Each row of a before or after table is a point. The points were changed in one or more steps. Then noise was added and the rows were shuffled. The steps act on columns, c1 being the first. Write out the steps. A step turns or swaps two columns, mirrors them in a line or flattens them onto one, adds a multiple of one to another, or multiplies or shifts one. Angles are multiples of 10 degrees, from the lower column toward the higher: turns from -170 to 170, lines from 10 to 170 but not 90. Use the fewest steps. Two steps may share a column if one is a turn and the other turns, adds or multiplies; they go together, in the order done. Otherwise the lowest column goes first.

Before (12 x 2):
0.036; -0.014
-0.020; -0.023
-0.037; 0.041
-0.045; 0.063
-0.013; -0.022
0.063; -0.035
-0.025; 0.038
-0.011; -0.039
-0.022; 0.055
-0.035; 0.041
0.029; -0.028
0.069; -0.005
After:
-0.038; 0.007
0.044; -0.032
0.008; 0.026
0.030; -0.051
0.055; -0.055
-0.033; 0.025
-0.070; 0.024
0.004; 0.042
-0.068; -0.006
0.031; -0.033
0.013; 0.030
0.042; -0.034
Steps: turn c1 and c2 by -170 degrees

Before (9 x 8):
-0.035; 0.013; 0.010; -0.028; -0.009; 0.000; 0.005; 0.027
0.037; 0.016; -0.025; 0.003; -0.028; 0.008; -0.041; 0.008
0.041; -0.027; 0.020; -0.017; 0.048; -0.022; -0.020; -0.007
-0.042; 0.037; -0.017; 0.008; 0.080; -0.043; -0.004; 0.007
0.038; 0.034; 0.024; 0.016; -0.002; -0.008; 0.051; 0.026
0.000; -0.019; 0.003; 0.023; 0.003; 0.019; -0.022; -0.004
0.002; 0.076; -0.009; -0.011; -0.051; 0.053; 0.048; -0.017
0.012; -0.001; -0.071; 0.017; -0.021; 0.006; 0.060; 0.012
0.001; 0.021; 0.052; 0.000; 0.024; -0.056; 0.004; -0.031
After, 9 rows:
-0.010; -0.016; 0.000; 0.019; -0.014; 0.016; -0.007; -0.002
0.015; -0.009; -0.158; -0.001; -0.024; 0.000; 0.022; 0.145
-0.020; 0.053; -0.036; 0.055; 0.056; -0.043; -0.003; 0.046
0.007; 0.020; 0.099; 0.020; 0.020; -0.064; 0.004; -0.130
0.025; 0.074; -0.028; -0.041; -0.032; 0.051; 0.015; 0.005
-0.028; 0.026; 0.033; -0.030; 0.012; -0.008; 0.003; 0.000
0.042; 0.008; -0.049; -0.016; -0.015; 0.007; -0.012; 0.052
0.022; -0.042; 0.045; 0.019; 0.045; -0.022; -0.008; -0.040
0.048; 0.018; 0.075; 0.021; -0.012; -0.011; 0.023; -0.028
Steps: turn c1 and c2 by -20 degrees; multiply c3 by 3; turn c3 and c8 by -40 degrees; turn c4 and c5 by -40 degrees; multiply c7 by 0.4

Before, 13 rows:
-0.007; -0.086; 0.034; 0.016; -0.012; 0.006; 0.009; 0.030; -0.050; -0.024; 0.038; -0.015
0.091; 0.007; -0.134; -0.031; 0.007; 0.049; -0.008; -0.033; -0.015; 0.007; -0.210; 0.010
0.028; 0.012; 0.054; 0.017; 0.000; 0.032; 0.027; 0.019; -0.016; 0.000; 0.000; 0.012
-0.011; -0.001; 0.051; -0.062; -0.040; 0.020; -0.028; 0.003; -0.029; -0.006; 0.038; 0.019
-0.021; 0.019; 0.023; 0.015; -0.005; -0.006; -0.061; 0.024; -0.029; 0.023; 0.002; 0.003
-0.048; 0.004; 0.017; -0.021; 0.005; -0.004; 0.026; 0.023; -0.017; -0.046; 0.029; -0.042
-0.005; -0.009; 0.006; 0.013; -0.055; -0.028; 0.034; 0.018; -0.032; 0.005; 0.048; 0.017
-0.022; 0.003; 0.028; 0.018; -0.007; -0.014; -0.034; -0.065; -0.015; -0.081; 0.011; -0.006
-0.030; 0.009; -0.010; -0.017; 0.032; 0.028; 0.003; 0.024; -0.026; -0.040; 0.050; 0.070
-0.033; -0.024; 0.036; -0.006; 0.018; -0.018; 0.013; -0.049; -0.035; 0.023; -0.001; -0.003
-0.049; 0.001; 0.041; 0.002; -0.035; 0.016; 0.007; 0.029; -0.038; -0.005; -0.046; 0.053
0.013; -0.069; 0.019; 0.004; -0.012; -0.027; 0.024; 0.030; 0.054; 0.017; -0.043; 0.016
-0.041; -0.015; -0.028; 0.012; -0.014; 0.073; 0.006; -0.026; 0.009; -0.027; 0.026; -0.005
After:
0.004; 0.003; 0.095; 0.019; -0.019; 0.031; 0.026; 0.034; 0.004; 0.015; 0.000; -0.016
-0.047; 0.031; 0.056; -0.020; -0.014; -0.004; 0.027; -0.023; -0.037; 0.023; 0.031; 0.029
-0.017; -0.018; 0.057; 0.013; -0.074; -0.028; 0.034; 0.006; 0.016; 0.016; 0.048; -0.009
-0.054; -0.032; 0.053; 0.001; -0.054; 0.016; 0.008; -0.018; 0.009; 0.051; -0.047; -0.039
-0.010; -0.013; 0.008; -0.063; -0.060; 0.021; -0.028; -0.007; 0.003; 0.020; 0.038; -0.014
0.084; -0.001; -0.147; -0.031; -0.013; 0.049; -0.009; 0.047; 0.011; 0.074; -0.211; -0.013
-0.037; -0.036; -0.005; -0.018; 0.013; 0.029; 0.004; -0.007; -0.028; 0.023; 0.051; -0.059
0.037; 0.006; -0.023; 0.019; -0.027; -0.014; -0.033; -0.058; -0.072; 0.039; 0.011; 0.002
-0.032; 0.012; -0.067; 0.014; -0.025; -0.005; -0.060; -0.001; 0.032; 0.019; 0.000; -0.015
-0.007; -0.007; -0.020; 0.012; -0.035; 0.072; 0.004; -0.046; -0.028; -0.007; 0.027; 0.013
-0.013; -0.064; 0.057; 0.004; -0.033; -0.027; 0.023; 0.028; -0.002; -0.045; -0.043; 0.031
-0.027; -0.058; 0.050; 0.015; -0.032; 0.007; 0.009; 0.014; -0.006; 0.044; 0.038; 0.066
0.019; -0.016; 0.057; -0.006; -0.002; -0.019; 0.013; -0.057; 0.034; 0.025; -0.002; 0.016
Steps: turn c1 and c8 by 50 degrees; mirror c2 and c12 in the line at 160 degrees; add 1.5 times c7 to c3; shift c5 by -0.020; turn c9 and c10 by -110 degrees; add -0.3 times c11 to c10

Before:
-0.017; 0.005; 0.041; -0.023; -0.053; 0.014; 0.068; -0.023; -0.024; -0.029; -0.001; 0.025; -0.001; -0.015; -0.077; 0.003; -0.045; -0.067; -0.030; -0.046
0.024; 0.009; -0.022; -0.003; -0.024; -0.031; 0.027; 0.005; -0.034; 0.008; -0.019; 0.012; -0.005; 0.002; 0.069; 0.063; 0.028; 0.019; 0.032; -0.004
-0.004; -0.022; 0.021; 0.009; -0.056; -0.005; 0.079; 0.023; 0.031; -0.018; 0.002; -0.004; -0.016; 0.011; 0.039; -0.028; -0.039; -0.096; -0.029; -0.012
0.027; -0.042; -0.026; -0.002; -0.009; 0.011; -0.002; 0.014; 0.014; -0.026; 0.012; 0.033; 0.024; 0.001; -0.015; -0.022; -0.020; 0.060; 0.100; -0.003
0.025; -0.052; -0.047; -0.010; 0.020; -0.025; -0.008; 0.020; -0.044; -0.035; -0.011; -0.019; 0.006; 0.018; 0.035; 0.048; 0.024; 0.007; -0.001; -0.019
0.025; -0.002; 0.011; -0.015; -0.043; -0.025; 0.044; 0.028; -0.002; -0.004; -0.042; -0.028; 0.024; -0.027; -0.001; 0.005; -0.042; -0.054; -0.009; 0.027
-0.029; -0.022; -0.061; -0.016; -0.008; 0.028; -0.001; 0.040; -0.021; 0.008; -0.003; 0.005; 0.001; -0.039; -0.020; -0.019; 0.014; 0.076; 0.060; -0.026
0.003; -0.022; 0.006; -0.004; -0.014; -0.007; 0.040; -0.017; -0.014; 0.000; 0.042; 0.013; -0.026; -0.043; -0.007; 0.013; -0.040; -0.064; -0.028; 0.021
0.052; -0.021; 0.034; -0.015; -0.064; -0.002; 0.068; 0.033; 0.030; 0.018; 0.006; -0.004; -0.007; -0.010; -0.022; 0.015; -0.024; -0.016; -0.053; -0.015
0.036; -0.007; -0.042; 0.039; -0.017; -0.056; -0.005; -0.014; -0.040; -0.004; -0.001; -0.044; -0.021; 0.022; 0.031; 0.006; 0.052; 0.001; 0.021; 0.005
0.014; -0.024; -0.037; 0.018; -0.006; -0.011; 0.035; -0.005; -0.028; -0.025; 0.021; -0.065; 0.030; -0.007; 0.046; 0.059; 0.054; 0.028; 0.043; 0.004
0.042; -0.008; -0.060; 0.018; -0.005; -0.015; 0.032; -0.019; -0.031; -0.022; -0.011; -0.003; 0.040; 0.003; 0.065; 0.003; 0.048; 0.022; -0.016; 0.020
0.014; 0.016; -0.011; -0.049; -0.049; -0.034; 0.053; 0.029; 0.004; -0.026; 0.045; 0.012; 0.008; -0.017; -0.023; -0.005; -0.017; -0.064; -0.012; -0.017
0.008; -0.041; -0.045; -0.012; 0.018; -0.056; 0.053; -0.003; -0.022; -0.020; -0.026; -0.015; -0.011; 0.007; 0.026; 0.031; 0.069; 0.049; 0.032; 0.028
After:
0.027; -0.004; -0.006; -0.017; -0.042; 0.022; 0.036; 0.023; -0.008; 0.032; 0.006; -0.037; 0.023; 0.001; -0.052; -0.009; -0.040; 0.059; -0.009; 0.028
0.027; 0.008; 0.023; -0.003; -0.022; 0.042; 0.027; 0.005; 0.012; 0.002; 0.002; 0.011; -0.006; -0.003; -0.005; 0.069; 0.029; -0.217; 0.028; -0.006
0.003; -0.022; 0.000; -0.002; -0.015; 0.014; 0.035; -0.014; 0.009; 0.019; -0.005; -0.020; -0.023; -0.046; -0.059; -0.011; -0.039; 0.087; -0.030; 0.017
-0.030; -0.022; 0.052; -0.015; -0.008; -0.015; 0.005; 0.039; 0.028; -0.028; 0.006; -0.024; 0.002; -0.032; 0.079; -0.039; 0.012; -0.021; 0.056; -0.026
0.027; -0.041; 0.033; -0.002; -0.008; -0.012; -0.015; 0.015; -0.009; 0.014; 0.001; 0.023; 0.026; -0.020; 0.064; -0.025; -0.020; -0.020; 0.101; -0.005
0.027; -0.052; 0.055; -0.012; 0.019; 0.046; -0.026; 0.019; 0.024; 0.008; 0.006; -0.001; 0.007; 0.027; -0.005; 0.059; 0.024; -0.105; -0.001; -0.018
0.049; -0.021; -0.024; -0.015; -0.064; -0.013; 0.065; 0.033; -0.026; 0.029; 0.006; -0.012; -0.006; -0.008; -0.008; 0.009; -0.022; 0.081; -0.055; -0.020
0.015; -0.032; 0.049; 0.021; -0.007; 0.025; 0.016; -0.001; 0.019; 0.025; 0.000; -0.055; 0.032; 0.037; 0.014; 0.057; 0.052; -0.156; 0.046; 0.003
0.015; 0.017; 0.024; -0.048; -0.049; 0.028; 0.032; 0.034; -0.020; 0.044; 0.006; 0.000; 0.010; -0.021; -0.052; -0.012; -0.015; 0.132; -0.015; -0.016
0.034; -0.007; 0.042; 0.039; -0.019; 0.070; -0.006; -0.013; 0.009; -0.017; -0.001; -0.020; -0.021; 0.048; -0.011; 0.020; 0.052; -0.093; 0.021; 0.004
0.011; -0.042; 0.056; -0.011; 0.019; 0.061; 0.035; -0.006; -0.012; 0.027; -0.001; -0.007; -0.012; 0.016; 0.038; 0.035; 0.072; -0.126; 0.031; 0.029
-0.004; -0.022; -0.002; 0.012; -0.055; -0.005; 0.061; 0.022; -0.030; 0.062; -0.001; 0.005; -0.017; 0.011; -0.106; -0.022; -0.039; -0.013; -0.032; -0.011
-0.015; 0.003; -0.018; -0.024; -0.052; -0.001; 0.042; -0.025; 0.031; 0.069; -0.004; 0.012; 0.003; -0.028; -0.036; -0.005; -0.046; 0.281; -0.032; -0.042
0.042; -0.006; 0.067; 0.017; -0.006; 0.033; 0.016; -0.020; 0.022; 0.011; -0.002; -0.001; 0.037; 0.005; 0.000; 0.005; 0.049; -0.209; -0.018; 0.019
Steps: turn c7 and c10 by -30 degrees; turn c3 and c10 by 160 degrees; turn c6 and c9 by 150 degrees; flatten c8 and c11 onto the line at 10 degrees; add 0.5 times c14 to c16; turn c12 and c14 by -40 degrees; turn c15 and c18 by -110 degrees; multiply c18 by 3
